Rows are points. Before rounding, the points of a table are all equally far from one centre. They may lie mostly on one side of it. Where is the centre, to within rounding?

Points:
[[ -3  60 -31]
 [-39  55 -16]
 [ 33  29 -16]
 [ 22  44 -33]
 [ -2  59  -8]
 [ -5  61 -20]]
Centre: [-14  11 -21]

Points (15 x 8):
[[ 13  11  55 -31  18  48  30  26]
 [ 45 -25  47 -20  18  28 -13  50]
 [ 14  23  37 -45  -8  41   6  13]
 [  2  -5  94 -32  26  24  29  12]
 [ 20 -12  29 -56   5  42   2  30]
 [ 24  -9  49 -53  31  43 -15   5]
 [ 48 -23  87 -55  14  17  22  12]
 [  5  -4  56 -23  16  48  19 -33]
 [ 20  -1  73 -45  12  13   1  52]
 [ 29 -15  60 -41   2  37  20  44]
 [  2  19  41 -47  10  23  20  47]
 [ 44 -33  69 -25 -11  36  12  26]
 [  4  -4  58 -62 -14  27   8  20]
 [ -2   5  47 -40   5  34  24  43]
 [ 31  31  60 -40  41  18  25  35]]
Centre: [ 24 -11  36 -18  16 -14  16   1]

Points (14 x 11):
[[-31 -26  45   3 -25  37  45   9   3  73 -17]
 [-31  31  12 -21  -2   1   4  10   4  44 -84]
 [ -5  66 -16 -26  -3 -20  20  -5  -3  72 -40]
 [ 14  66  11  28  -7  -3 -26  25   9  72 -12]
 [-17  59  18  -7 -18 -11  -1  16  40  64 -45]
 [ 19  64  20 -11  39 -16 -29  30   4  53  27]
 [  7  62  40 -17  50 -20 -38  45  -8  46 -14]
 [-46  10  22  11 -13 -38  41  53   5  45  11]
 [-25  62  34 -25  11  -1  -3  10  44  49 -22]
 [ -3  54  19  -1  21 -20 -22  -5  55  61 -59]
 [ 35  68 -11  12 -21 -33   8  38  33  47 -16]
 [-33  45  25   2 -43 -24 -20  43 -33  39 -22]
 [  5   5 -26 -46  37 -10  30 -38   3  69 -50]
 [ -6  35 -15  10 -44   8  23 -19  18   9 -72]]
Centre: [ 42  -3  63   5  -1 -45  18 -26 -14  21 -19]

Points (17 x 14):
[[ 46  -3 -51 -37  21  13  21 -23   0  18 -49  46 -11   5]
 [ 58 -15 -24 -56   8 -28  20  10 -44  11 -26  65 -22  -4]
 [ 61 -15 -26 -30  24 -25  28 -43 -16   6 -21  86  20  -6]
 [ 81 -22 -25  16  25 -67  49 -11 -61 -10 -27  42  -2  11]
 [ 81  32 -28  12  34   7   3  -3 -10 -23 -12  83  14 -12]
 [ 46 -19 -40 -16  18 -19  50 -22 -36 -44 -32  54 -17  -2]
 [ 65  -3 -64   6  28 -30  43 -29 -18   9 -19  63 -18  32]
 [ 32  -4 -43  -1  48 -17  -7  12   2  13  -6  58 -50   8]
 [ 22  -9 -62  18  35   5  60  -5  -5 -17   7  66   0  14]
 [ 36   4 -37 -16  45 -26  20 -31  -7   5   4  86  -9   8]
 [ 53 -32 -10  -6   9  15   9 -24 -51 -28  -8  75 -22  10]
 [ 60 -29 -50 -29  23 -24 -25 -16 -35   1   2  67 -24  26]
 [ 33 -19 -21 -13  53 -10   9 -21   7 -20  20  47  -6  42]
 [ 71 -11 -11  35  50  17  51  17 -53   9   3  64  -5 -10]
 [111 -30 -30  -3  12  -2  35 -43 -25   6   9  69  -3 -31]
 [ 49  17 -41  -5   0  11   9   6  17  -3   3  85 -29 -35]
 [ 63  -9 -20  31  11 -32  35  -7   4 -33 -39  68 -23 -29]]
Centre: [ 50 -10 -29  12  -1 -17   9  -1 -22   9   9  16  15 -14]

Points:
[[ 24  17 -15 -16  49  17 -38  21  29  24  36 -41  35 -15 -10  -8 -29 -30
  -72  -3]
 [ 64  51  15   4   5   4  -5 -41  43  19  26  -6  25  44 -55 -35 -45  22
  -64  -4]
 [ 21  39 -10   4  37  19   0  42  75   2  24  -6  45  26 -40  35 -32 -23
  -51 -14]
 [ 67  23  34 -32  43  15  10 -14  48  -8  13 -51  23  -8  -8  -5  12  13
  -66 -23]
 [ 52  51  -6 -23  12   5  24 -32 -36 -25  58 -32  34 -14 -30   9 -42  15
   -3 -43]
 [ 58   5  32  14  41  21 -37   1  54  28  45 -40  -2 -23  18 -15 -10  19
  -63 -51]
 [  5   3 -52 -57  35 -14 -27 -38  63   7  40 -28  54  13   7 -22 -21 -14
  -21 -16]
 [ 50  36   0  12  40   0   6 -38  57  34  13 -20   0   8 -22  34 -22  70
  -31 -27]
 [ 52  37  12 -44 -12  33   5 -22  14  12  44 -51  -5   2 -15 -37  -7   6
  -47 -55]
 [ -1  62   1 -13  54   6 -15 -14  21  10  55 -15  80   6 -23 -19 -24  -7
  -53 -18]
 [ 92  16  10  12  44   3  26  14  54  17  41 -14  31 -35   2  -2   7 -20
  -30  -9]
 [ 69  39  -3   3  -8  41 -13 -32  62  -6   5 -34  37  22 -14 -24  38 -42
  -47 -48]
 [ 55   7 -43   3   5  17 -18 -34  39   7  14 -51  42  -9 -30  16 -70  23
  -71 -27]
 [ 40  27 -48   9  41  46 -40 -29  59  18  51  -6  22 -39 -42  17 -31   9
  -36 -23]
 [ 32  -6 -36  37  45   3 -33 -20  73  33  34 -39  50  -2 -52   1  24   3
  -39 -21]
 [ 50  23 -19   5 -38   7 -76 -27  44  31  47 -60  27  45  -1   4 -30  47
   -6  -3]
 [ 69  17   4  -1   6  29 -20 -40  77  33  56 -53  41  -1 -46 -14 -11  20
  -48 -38]
 [ 72  10 -33  -2   4  -8  40  12  51   4  46  -2  57  -9 -25   7 -36  49
   -1 -55]
 [ 34  52  33  45   1  26 -35 -23  75  36  53 -38  54  13  -2   7   6  -6
  -51  14]
 [ 69  35 -40  25  53  14  -3  -7  33   9  47 -39  32  -6 -37 -38 -15  29
  -55 -20]
 [ 47  24 -16  -3  57   8   7 -30  74  21  37 -11  29 -11  12  -7 -33  10
  -76 -11]
 [ 70  47  27 -25  20   5   3 -39  22 -13  29 -58  48  34   4 -57 -67  14
   -2 -16]
 [ 51  38   4  11  47  18  38 -32  26  22  33 -38   8 -30 -26  -4 -73  20
   -8   4]
 [ 52  45 -12  29  29  -8  18 -27  54  27  55 -39  49 -20 -34  49 -17 -19
  -26  -6]
 [ 98  34 -41  12  30   8  12 -37  52  29  16   8  35   3 -20 -29 -48   3
  -19 -16]
 [ 33  55  -1  -2  76  -7 -42 -11  34  20  37  -4   5  -4   1  -7  35  32
  -18 -15]]
Centre: [ 24   8   5  19   1   7 -18 -16  34 -18  24 -14  24   9  -6  -6 -20   3
  -1 -19]

Points, 30 rows:
[[  43   48   14   53  -37   57  -29  -24   16    3   -8  -22  -21  -21
    23   32   39   34  -28    2   16  -15  -99   23]
 [  16   68   39   29  -70   46   -9  -39   11   18   20   10   19   13
     7   39    9   28  -13   11   17   -4  -77  -18]
 [  54   20   42   36  -23   10    6  -28  -48   16   -5  -17  -10   -6
    33  -13    4   34  -24  -11   23  -24  -87  -43]
 [  69   45  -10   52  -36   30  -14    1  -32   31   -5  -11  -10    7
    20  -23   41   73  -20  -10   -3   10  -54  -54]
 [  28   25    3   51  -22   77  -22    4    7   26  -19  -16   41   10
    37   36    6   15  -20   33   23   15  -68  -54]
 [  10   46   14   44    1   52  -33   -3    2    3  -52    9  -24   16
    15  -25   16  -14  -28   -3   45    9  -36  -30]
 [  34   32   44   37  -20   19   -3  -41   12    6  -28  -62  -22   10
    13  -29   30   31  -19    1   28  -14 -100    7]
 [  72   17    3   14   -9   59  -28  -29  -14    7  -32  -21  -28   56
    31    6   29   13  -24   -2  -11   23  -21  -26]
 [  74   35   29   34  -15   31   13   -7  -14   18   12  -33   15   -6
    24   25    3   44  -70  -55  -14   29  -53  -57]
 [  62   33  -20   13  -20   34  -14    9    1   14  -45  -39  -12    7
     9    0   39   73  -41  -42    6    7  -16    1]
 [  49   12   28   31  -17   35  -20  -14   -9   17   -5  -58  -15    5
     5  -31   49   81   14   17   42    5  -76  -18]
 [  32   48   67   -2   -2   66  -28   -8    2   34   43  -46  -16    2
    12  -14   32   22  -15  -46   33    9  -77  -11]
 [  23   15   21   39   -7   58  -69  -67   -9   -1  -10  -24  -31   49
    45   -8   47   16  -31   -5   20   26  -24  -22]
 [  19   53   11   31  -22   45  -18  -66   -4   41  -31   -9  -17   22
    44   16   13  -14  -24    7   25   18  -62  -18]
 [ -17   32   -7   48    6   41  -60  -41  -65    6   16   -6  -15    7
    18   32   61   69   -5  -17   47   37  -31  -30]
 [  69   58   41   61  -19    0  -36  -49   -6   -6   21  -41    7  -20
    52    6   -8   47   -6  -24   58  -11  -46  -11]
 [  45   55    8   32  -33   34  -46  -29    6   62  -18  -66   -3   38
    -6   -1    4   25  -52  -54    8   20  -57  -27]
 [  72   52   21   36  -23   21  -30  -20  -32  -22   19   21   12  -25
   -15  -14   22   23  -44  -13    2   67  -62  -55]
 [  38   39  -12   15  -26   19  -43   -9   25   -2   13  -70   -5  -17
     8   21   18    6  -53    6   63   41  -64  -54]
 [  97  -27    1   29  -10   20   -4  -17    7    4   23  -30  -48   24
   -26   -7    8   46  -11  -21   22   29  -54  -32]
 [  31   28    9   33  -49    6    7   12   50   42   -9  -45  -10    3
    20  -11   38   74  -23  -19   41   -1  -58  -28]
 [  24   25   -1   16   20   92   -3  -28   16    7   16  -37    0   56
    22  -13   21   41  -13   -5   15   21  -71  -22]
 [  46    7   25   13  -38    3  -26   -8  -29   14   36  -46    5   38
    77  -19   -2    3   11  -28    9   18  -83  -49]
 [  53   36   22   13  -16   21   29   -1   28   18   12  -50  -21  -24
     0   31    9   37  -23  -66   24   -6  -68  -24]
 [  26   56  -16   49  -44   58  -28  -20  -23  -10  -20  -19    8   38
     9   47   38   23   13   19    0   50  -56  -31]
 [  64    5    9   55   21   48  -11   -1  -35   59  -17  -38   24   -4
    47   33   33   52   18  -37   -3    6  -72  -26]
 [  40   59   33   53  -14   40   -4  -24   12   -1    9  -54  -19   69
    46   22   20   12  -58  -17   -5   67  -45  -16]
 [  54   51   12   32   -1   30   -1  -28  -22   15    2   -7  -31   26
    13   15   44   25  -36   15   50   23  -61  -36]
 [  54   41   28   64  -25   31  -23  -44   13   42  -11  -15  -10   31
    26   -4   53    7   -7  -22   41   27  -48  -21]
 [  18   22   30   35   -8   -6  -23  -43   -2    5  -44  -29   26    9
    37  -10   44    1  -46  -12   15   74  -99  -19]]
Centre: [ -9  14  16  44  18 -18 -42   1   4  22  36 -30   3 -14   0   8  -6  25
 -10  14 -42  24 -21  10]

Points:
[[-34 -31 -34 -37  34  -9   0  68  16 -19 -31  11 -25 -26 -20   9 -14   2
    7   2  47  56 -43 -33]
 [-63  -4  -4 -54   7  39 -58  53  76 -18  21  28 -40   7 -67  10 -21  21
    5  -3  22   9 -79  -4]
 [-35 -30 -48 -66  30  47  21  56  -5 -20  31  39 -25 -17 -22  -1  13  13
  -22  12  28 -28 -57 -22]
 [  2  27   4 -37   2  30 -44  71  60  13  17 -17 -21  16 -10   1 -10   0
   18   9  23  40 -48 -23]
 [-34 -23   8 -22   4  -5 -42  70  32 -34 -24  34 -14  15 -28 -16 -39  29
    8 -11  64  -7 -64 -28]
 [-45   8  -6 -42  16  29  -3  48  20 -13 -24  43  18 -21 -39   1   1 -36
  -51  68 -42  11 -35  -2]
 [-37 -51 -32 -44  20  12 -58  55  -9 -64 -35 -18 -13   6 -68 -26 -26 -12
  -15   2  19  18 -51  20]
 [-40  15 -41 -25  28   3 -44  58  22  -2   8  32 -25 -32 -72  -4  -3  54
  -20  12 -39   6 -31  -4]
 [-45   7 -37 -36  22  42 -26  69  16 -43  28  14 -36  45 -60 -34 -27  32
   10 -28  36  41  -2 -11]
 [-74 -22 -43  -7  21  28 -45  56  35  13   1  47 -25 -10 -45   7 -33  -6
  -20  25  -1 -30 -28 -35]
 [-57  -4   6 -33  21  37 -36  56  40  -9 -38  83 -22  21 -56  22 -53   5
    8 -23  45  48 -18   7]
 [-48 -52  -6  -1  19  27  10  79  -1 -86 -22  32 -25  -3 -56   7  -5 -29
   11  -9  22  13 -56   2]
 [-34  -7 -50 -15  34  14 -19  44  50 -78  -9  19  11  17 -66   8 -25 -46
   12  25 -19  68 -29  -5]
 [-21  -9  -9 -17  -3  68 -55  63  26 -18   7  45 -13  14 -54 -32 -22 -12
  -41 -46  19 -16 -20 -27]
 [-23  -6 -16 -26  22  62 -17  88  43 -46 -12 -12  -3  23 -31  -8 -31 -27
  -65  17 -13  11 -31 -30]
 [-17 -32  21 -58  73  -1 -25  37  31 -65  19  -8 -68  13 -38 -30 -24  30
  -10  -8 -12  -9 -82   0]
 [ -8  -7 -50 -18  42  54 -43  58  -8  -7  -2  41 -10   4 -23 -30   8 -19
  -33  23 -17  42 -33 -21]
 [-31  39  -2 -27  48   6 -16  75  28 -52  12  23  13  22 -60 -49  12  -1
  -25  -7  15 -21 -18 -30]
 [-23  -4 -40 -20 -18  49 -47  84  28 -14   6  11 -22  14 -46  30 -18  23
   -3  13  16  29 -36 -21]
 [ 24   0 -29 -41  27   1  -9  29  36 -88 -23  73  22  23 -37 -31  -9  22
  -15  12   5  21  -7   3]
 [-32   0 -29 -69  35  13 -22  88   9 -52   2  69   0 -26 -51 -40 -25 -33
  -12 -17  14  62 -42  19]
 [-51 -17 -43 -36  -7  14 -22  90  38 -52   9  74 -25  -2 -60 -10 -21  23
  -13  10  30  27 -23  -1]
 [-14   4 -21  -2  12   7 -16  86  15 -46  37  87   1  -2 -35  29   3 -34
    4  38   3  33 -63  17]
 [-51  -7 -16   5  -4  18 -15  40  39 -59 -41  35  21  -3 -74  -8   9  11
  -26  -2  27  -3  -7 -18]
 [-31 -11 -34 -27 -10  16 -28  72  21 -37  -8  64 -16 -14 -36 -18  29   0
  -12  42  22  16 -25  -3]
 [-20 -15 -34 -50  36  32 -24  99  17 -40 -35  51   5  34 -23   8   0 -15
   -2   2 -16 -33 -63  15]
 [-43   0  -8 -44 -10  22  -3  67  21 -53  -6  23 -42 -14 -33  24  -8  27
  -21 -35  19 -10 -75 -46]
 [-82   2 -38  -3   4  32 -55  42  26 -59 -13  69  -5  16 -31 -11  -7 -17
   -8  -7  -8  42 -12 -17]]
Centre: [-27   9 -11 -19  25  11   3  15  23 -25  13  20 -17   6 -21  -2 -43 -13
 -16 -12   5   6 -39  40]

Points:
[[-51 -34  -7  64  49  61  13 -20 -34  20 -26   5  40   7  35   0 -36 -19
   18  32  37 -21 -30  46]
 [-72 -29 -16  65  62  41  12  -5 -63  -1   0   0  20   9  13  37 -12   8
    1  37  43 -42 -18  26]
 [-43 -43   5  22  67   4  25  33 -19 -10   4 -15  35  12  41  40  -3 -26
   59  56  33 -32 -34  32]
 [-44 -58  18  27  34  -1  23 -51 -20  -3 -13   1  29  14  29  69 -24 -35
    1  40  64 -30 -50   6]
 [-35 -54   2  28  74  42 -24   7 -10  16 -29 -21  45  27   6  30   3 -26
   24  28  44 -34 -27 -32]
 [-76 -27 -18  60  53  24 -23  19 -26  -3  -9  24  42 -13  39  64  -9  -7
   41  25  79 -36 -32 -19]
 [-20 -13  -7  73  69  34   5  -2 -25 -35 -16  18  48  12  38  51   6 -30
   22   9  -7 -41 -53  24]
 [-52 -25  42  69  71  32   2 -41 -28  16 -18  -4   3  -8  29  56 -39 -28
   -1  14  34  -2 -58 -12]
 [-47 -68  10  35  67  57 -17 -38 -28 -21 -10   4  24  -5  32  68 -29 -11
   14  -4  36 -24 -46  -6]
 [-31 -56 -11  65  48   5 -17 -52 -49 -47 -17 -47  11  11  36  44 -14 -28
   32   2  43  -4  15  11]
 [-39 -58 -26  30  33  24 -11 -20  21 -32 -12 -13  47  15  11  50   0 -27
    3   1  62 -50 -12  34]
 [-44 -46  37  53  49  18  36  22 -35   2   2   6  36  -9   4  43 -21  47
   15  56  52 -37  -7  35]
 [-59 -14 -14  78  30  22   8 -13  -8 -33 -23 -10  21  16  54  53  -4 -18
   27  28  71 -13  17  14]
 [-54 -55  10  79  40   8  -7  11 -48  -8  17 -15  13  30  14  64  20  15
   60   7  27 -27   8   1]
 [-38 -37 -18  63  42  46  26 -26 -44  -3  29  -6  -3  20  -4  25  15   3
   14   9  52 -43 -48   3]
 [-36 -62 -29  65  24  56  -3 -15   7  15  30  33  37 -31  48  34 -11 -49
   12   6  57  -8 -23 -14]
 [-60 -54  31  42  55  44   8   8 -42 -20  22 -35  31  22  12  48  -6  -8
   -7   3  39 -39  -8  26]
 [-56 -30  20  45  75  38 -24  -3 -56 -12  20 -25  38  -4  -6  67   7   6
   22   6  27 -43   2 -10]
 [-40 -59   8  23  17  54 -14  -9 -35   8  20   5  16  19  -4  67  23 -21
   29 -16  34 -19 -21  37]
 [-31 -27 -15  53  69   4  17  -2 -13  -8 -31 -40  36   3  18  94  18 -40
   13  12  55 -43 -43  -2]
 [-43 -55  -8  28  24  44  34 -17 -45   3  -4  25  12 -14  50  43 -21  14
    7  48  33 -25 -54  64]
 [-46   0 -25  83  69 -13 -12  26 -12  29 -29   3  51  17  43  31  10 -13
   41  10  22 -25 -12  44]
 [-30 -30 -25  64  76  25 -48 -24 -44   9 -11 -19  18  26  33  29 -38  -8
  -25 -32  34  -7 -50  -5]
 [-39 -33  -8  68  78  28  20   1 -25 -22   6 -30  26 -15 -13  27   9  -6
   39  10  50 -43  -6  44]
 [-41 -56  27  24  81  43  -2  11   6 -18 -19  -7  29  21  46  18  -5 -18
  -14  10  26 -21 -19 -27]
 [-50 -55  13  46  74  26   0  13 -20 -29 -43 -12   9  10  22  -9  -9 -41
   24  17  54 -15 -17  -7]
 [-56 -67  26  42  35  76  23   5 -67   7 -22  -3  12  10  21  16 -11  14
    8   0  34  -5 -31 -34]
 [-42 -50  -1  40  80  34   8 -15 -12 -22 -25   5  10   7  46  42 -24 -29
   29   5  56 -25 -18  23]
 [-39 -83  16  41  62   2  -7 -25 -49 -15  -4 -18  20  19  39  21 -34   1
  -27  52  52 -28 -14  -1]]
Centre: [-18 -27  -3  41   2  -7  -6   6 -26   2 -10 -23  34 -37  28  25 -10   7
   9   5  17  -5 -31  -4]

Points:
[[ 63 -15  -3   1 -33 -38  34  20 -27  -3 -37  46 -57  -2  13  41  34 -28
   23  -2  23 -12   8 -12]
 [ 63  -8 -42  -4 -15 -17  -6  10  32   9 -36  40 -53 -29  44  73  -6  28
   16  21  18  13   4  26]
 [ 94  -6 -39  29  -4 -37   3  -1   1   0 -29   8 -33   6  31  75 -29  -7
   41  21  26  14  21  47]
 [ 95 -17 -52   4 -33 -39 -18  -2 -38  13 -42  28 -75  17  15  24  37  15
   16   5  34 -26  55   5]
 [ 71  30 -18   0   6 -33 -30  35   3  57 -26 -20 -39 -29   5  46 -47  33
  -29  31  -5 -17  18  -6]
 [ 63  -3 -27  21 -16 -42   2  16  -9  19 -43  10 -30 -22  22  81  24  19
   45 -17  47   0  64  20]
 [ 71  39 -34  38 -32 -13  21   9  -2  -8 -20  -3 -22 -41   6  76 -52  11
   42   0  13  11  10 -30]
 [ 93  13 -68  25 -34 -24 -14  36 -15  15 -23  16 -45 -26  -1  77 -31  10
   -6  53  52   9  26  17]
 [ 95  30  -4  22 -10  -7 -11  40  11 -30  -9   3 -38 -22  14  50 -25  21
   12  -8  49  39  31 -22]
 [ 89 -23 -66  41  -9 -24  15  32   7  -6 -25 -11 -30 -38  -9  64 -23 -18
    9  32  56  33  31 -15]
 [ 79   7 -23  19 -35 -35 -22   2  29  29 -22   2 -37 -25  24  55 -39  10
   33  10  13  29  10 -24]
 [ 65  17 -56  23 -14   7  36  16  -1   7 -23  34 -75 -39  27  44 -19  22
   26 -15  34 -13  46  30]
 [ 87  26 -34  18   9 -44 -23  11 -19  32 -37   3 -39   0  13  79 -13  -2
    0  18  31  39  65  20]
 [114   0 -43  50 -48 -28   2   8   4  20 -32   1 -11  -9 -26  79  12  12
   11  41  48  -9  42  28]
 [111  23 -31  52 -20 -16  -4  19 -26   3 -41  -4 -30 -18  13  64  -3  30
   39  -8  24  41  23 -12]
 [ 72  28 -50  22 -59 -32  -7  22   9  21 -18  47 -38  27 -15  18  11 -13
  -22  46  39 -18  -6  16]
 [ 65  23 -48  18 -17   6  36  26  -8   7  -6  15 -46  11  38  53 -32  36
   11  -3  30   5   9  57]
 [118   3 -48  50 -22  -7  16  26  11 -10 -22  -7 -29 -16  32  28  -7   3
   37  19  60   0  11 -16]
 [ 69  -5 -44   5   9 -46 -23  35   5  -3 -58  -7  -7 -17  28  49 -40  37
   -8  22  66   0  28   2]
 [105  24 -40  53  -8 -33   8  36   2 -10 -42  10 -35 -32   7  67  -8  23
   10  20  26   7  31  36]
 [ 58  36 -61  35  -2  -5 -21  11  13  21 -17  50 -37 -16  27  31   5  34
   42 -47  30 -28   0   7]
 [ 78  15 -33  22 -19 -20  10  20   0  17 -51  33  -7 -39  17  88 -27 -18
   41  20  41   6  16  -6]
 [ 93  32 -23  14 -24  27  16   9  14  32 -19  -1 -87 -35  27  39   2  14
   13  21  57 -39  30  -1]
 [ 81 -18   0  29 -41 -26  24   6  11  25 -20  28 -43 -11   8  53 -16  27
   19  19  64  18  21  -4]
 [ 85  13 -14  33  -3  -3  20  23 -18  -6 -13  -7 -66 -46   8  41 -59   8
   26  -1  23  32  37   1]
 [ 60  27 -47  32 -47 -28 -27  32 -28   2  -8  35 -64 -18  17  35 -21  21
    6  -5  38  18  32 -31]
 [ 99   0 -25  43 -12 -24 -16  27  -6  19 -72   8 -26  -6  15  67  -9  30
   15  -1  47 -18  42  15]
 [ 86   4 -54  10 -47 -40  16  -5   6  16  -4  -3 -27 -11  24  83 -32   7
   25  -8  23  22  20   5]]
Centre: [ 50   8 -37  -3   6  10 -11 -13 -23   1  -9  -6 -12 -16 -24  26  13   8
   8  19  22 -10  16   4]

Points (27 x 24):
[[-33 -48  27 -39  45 -10 -94  70 -30  11  38 -35  15  34  14 -12  11  30
    6  19  22  21 -33 -17]
 [-96 -38  22 -32  -3  -7 -26  95 -16  12  16   7   6  65  -6 -11  47 -18
   26  28  69  17 -29   3]
 [-38 -11 -20  20  40 -29 -54  71 -16 -20  18 -10  34  48   2 -26  34 -30
   11   3  42  63 -32  -7]
 [-53 -71 -26  17  27   3 -22  48 -11  17  12 -54  40  16  -4  -6   0  14
  -25  36  58  36 -33  14]
 [-16 -40  21 -11  28  -8 -69  99 -74  -2   1 -53  -8  -1 -30 -37  36 -10
  -22  39  31  31 -46  -6]
 [-26 -17 -31 -16  24 -18 -60  45 -39 -23  19 -19  25  50 -26 -66  29  18
   -5  23  50  54 -31  25]
 [-34 -42  30 -16  16 -21 -51  49 -26 -21  15 -39  61  28   5 -10  17   4
   41  22  36  37 -29  10]
 [-80 -32 -12   2  11 -42 -59  45  -5 -12  31 -34  37  26 -26  -6  44 -25
  -20  16   7  42 -27  41]
 [-46 -51  -3 -11  32   1 -67  47 -25  11  25 -21   6  39  -2 -28 -24 -36
   28  12  74   4  -4   6]
 [-32 -57  30  -2  29   7 -71  83 -24  21  35   7  28  34  -5 -43  21  25
   -5  29  47  42 -27   7]
 [-67 -61  25   2 -18 -24 -75  84 -45 -12 -24 -69  12  43 -11   4  47  -1
    3  43  20  13 -11  41]
 [-33 -64  -1 -10  -2  44 -38  15 -23  21  36  -8   9  35  10 -12   4 -30
  -28  17  16  14 -59 -27]
 [-38 -52  13 -33  16 -16 -59  64   7 -23  55 -13  14  43   4 -61  50  13
   -2  21  18  22 -45   8]
 [-62 -51 -23  -3  24  14 -58  59 -35  36  14 -23  14  46  56 -56  41  16
  -31  18  30  18 -31   2]
 [-67 -23  18  28   3  34 -57  63  -9 -20  13 -67  22  34  -3 -30  31  26
   12   5  33  28 -31  14]
 [ -1 -29  -7  -9   7  40 -26  36  -2  31  33   5  19  47 -19 -44  13  10
   26  28  57  43 -46   1]
 [-36 -25  23  -2  30  -9 -40  82 -19  18  38  -9  25  28 -25 -54  25 -22
  -24  51  50  55 -13  15]
 [-30 -42  28   5  38  53 -31  77 -17   0   8 -22  35  54  -9 -29  20  19
    4  43  62  32 -55  -5]
 [-42 -30   7   0  59   3 -71  55   1  46  17 -58  48  39 -11 -24  10   9
   22  46  35  31 -37  16]
 [-21 -45  21 -15  11 -40 -49  19  -6   8  31 -29   3  40 -14 -33  19  16
   -3   5  34  64  -6  -2]
 [-51 -31   7  -3  -1  -8 -32  53 -18 -20  60  11  29  11 -28  -1   5  40
  -19  27  25  53 -25  -1]
 [-50 -62  40  19  34  15 -30  47 -48   2  44  -2 -19  29  10   4   2  27
   32   3  35   2  -8   1]
 [-50 -52 -17 -39  12  20 -58  57 -30  47  34  19  -8  31 -44 -12  53 -25
  -16  17   1  43 -52 -21]
 [-18 -76 -28  -3  17   9 -17  41 -17  30   7  -9  28  43  -1 -57  23 -29
   -5  47  55  36  -8  24]
 [-50 -34   9   2  25   5 -20  62  12  31  34 -15  28  62 -15 -29   8  15
  -12  -7   5  28 -13  30]
 [-38 -34  26  -2  63  33 -46  84 -41   1  15 -15 -18  47 -36 -29  26  11
    3  32  18  54  -5  29]
 [-61 -28   9 -25  -9 -10  -3  66 -58  32  13 -30   3  14 -39 -21   1  39
   48  12  21  22 -15  -3]]
Centre: [-34 -12 -11   1  14  -9 -43  45 -13   5 -16  -4 -12  25 -12  -2  41   7
  -1  55  21 -17 -22  -7]
